Rows are points. A path goes straight from each point to the next, and from the last back to the first. The post is the endless flat space through its rows: a point in 2 columns, a line in 3, a plane in 4, and so on, so that a path can go around it. Count how often the path circles the post. Going back the other way cancels.
In the rows, 128 means zero.

Post (1 x 2):
[[129 112]]
Path (27 x 2):
[[ 65  95]
 [132  62]
 [145  67]
 [149  74]
 [183  98]
 [127  56]
 [164  74]
 [175 130]
 [137 159]
 [ 72 131]
 [ 64 134]
 [119 130]
 [105 104]
 [130  53]
 [169 107]
 [153 139]
 [101 168]
 [113 101]
 [110  51]
 [ 81 118]
 [113 148]
 [116 131]
 [ 82  87]
 [127  52]
 [170  84]
 [158 152]
 [122 137]]
Times around: 3

Post (3 x 4):
[[143 142 133 116]
 [ 74  82 120 181]
 [150 126 162  96]]
Path (26 x 4):
[[127 120 158 133]
 [127 167 125  87]
 [ 55 100 110 136]
 [ 79 136  95 187]
 [ 95  67 172  80]
 [103  82 122 131]
 [154 118 141 107]
 [133 101 149  36]
 [116 184 105 113]
 [ 79  78 161 215]
 [154 126 206 115]
 [ 73  79 162 127]
 [143 139 129  67]
 [148  47 200  92]
 [141 103 139  53]
 [ 92 132  89 131]
 [107 185  53 152]
 [108 141 147 122]
 [171 129 213 129]
 [189 167 138 112]
 [100  77 110 132]
 [152 136 112 141]
 [117  99 135 161]
 [105  74 131 138]
 [112  40 185 137]
 [147 109 181 162]]
Times around: 0

Post (7 x 8):
[[110 136 138 144 124 127 129 102]
 [163 114 128 111 161 139  93 181]
 [126 111 162 104 142 171 119 105]
 [136  98 157 103  58  76 160 115]
 [ 31 154 119 129  55 113 166 173]
 [139 105 164 145  97 133 125 109]
 [151 144 122 102 138 174  99 141]]
Path (30 x 8):
[[ 77 122 115 110  39  89 167 201]
 [112  99 188 105 111 136 183 109]
 [ 56  99 226  68  88 158 192 155]
 [109 156 147  89 128 138  95 162]
 [ 89  93 127 142  49  76 118 163]
 [131  94  99 121 168 153 101 132]
 [107  95 164  58 156 199 165 151]
 [142 166 150  91  94 146 170 126]
 [123 184 167 106  88 178 129 124]
 [107 102 175 196  62 100 119  99]
 [180  61 117  70 125 155  78 206]
 [ 82 107 120 113  99 187 148 105]
 [127 155 137 208 195 144 132  97]
 [100 156 173  32  67 103 211 120]
 [ 54 224  99 118  96 148 134  48]
 [123 126 133 102 110 199  80 168]
 [176  81 103  94  74 105 108 147]
 [163 118 109  94 111  97 127 156]
 [118 132  94 185 136 129  65 121]
 [100 119 137 166 147  99 101 125]
 [179 127 177  92 165 140 115 119]
 [144 106 187  78 128 140 134 182]
 [ 38 173 113 164  73  86 148 157]
 [121 126 117  99 117 131 107 137]
 [138 102  92  33 166 162 112 159]
 [ 45 103 155 168  72 116 175 166]
 [105 184 119 136 112 146 155 103]
 [102 161 183 139  60 143 157 104]
 [ 77  98 174 176 137 142 113 125]
 [157 166 100 119  50 178 105  75]]
Times around: 4

Post (10 x 11):
[[101 116 147 103 167 126  91 121 137 101 126]
 [108 129 166 108 101 142 134 134 134 152 126]
 [156 105 176 105 160 102  82 151  90 109 118]
 [101 118 110 116 151 181 113 157 122 117 140]
 [109 141  97 117 110 163 161 146 148 142  95]
 [135 149 131 112 149 183  79 114  65  82 145]
 [185  97 129  56  71 140 117 108 107  59 147]
 [172 159 180  88 134 140 174 165 140  99 116]
 [144 157  91 181  92 135 150 130 130 135 157]
 [145  90 158 100 156 135 157 117 129 112 113]]
Path (30 x 11):
[[160 102 158 104 127 136 110 138  72  94  76]
 [103 153  68 135 122 176 183 108 103  83 141]
 [170 134 105 107 157 161 138 167  82 102 113]
 [184 148  98  74 192 174 130 201 135  56 130]
 [138 155 104 109 105 144  88 107 174 101 114]
 [111  72 165 100 126 168 142  59 116  92 122]
 [106 132 145 112 194 176  65 180  42  70 116]
 [162  90 111  95 109  80 165 105 131  82 150]
 [117 169 129  51 141 188 147 188 163 120 145]
 [109 129 220  66  72 120 114  92 217 150 139]
 [207 149 199 146 101 104 149 148 127  89 127]
 [173 168 145 128 137 101 104 131 125  61  98]
 [154  97 199  78 126 153  85  18  92  92  78]
 [145  63 162  77 144 179 153 114 129 133 145]
 [ 93 161  35 139 153 186 124 147 100 142  92]
 [133  78 120 107 197 199 198 128 140 133 184]
 [127 155 132  77 148 179 110 194 147 102 120]
 [128 139 128 135 189 181  85 111  66 107  88]
 [ 96  83 161  69 116 171  65 100  52  92  72]
 [166 121 151 158 117 117 123 132  47 154 112]
 [100 170 173 134 186 117  94 115  84 143 119]
 [140 138 148  76 126 124  90 160 161 106 146]
 [188 122 133 145 167 116 106 208 147  97 139]
 [ 72 151 128  60  84 158 120   7 193  39 140]
 [175  90 139 165 114  66 122 196  87 101 160]
 [166  76  80 122 134 112 159 136  76 121 152]
 [169 156 145 137 198 101 167 156 160  61 157]
 [187 111 124  27  72 119 168 230 141 134 132]
 [210  89 127 153 138 155  99 112  91 114 170]
 [179 144 149 136  66  79  67  98 134  66 149]]
Times around: 4
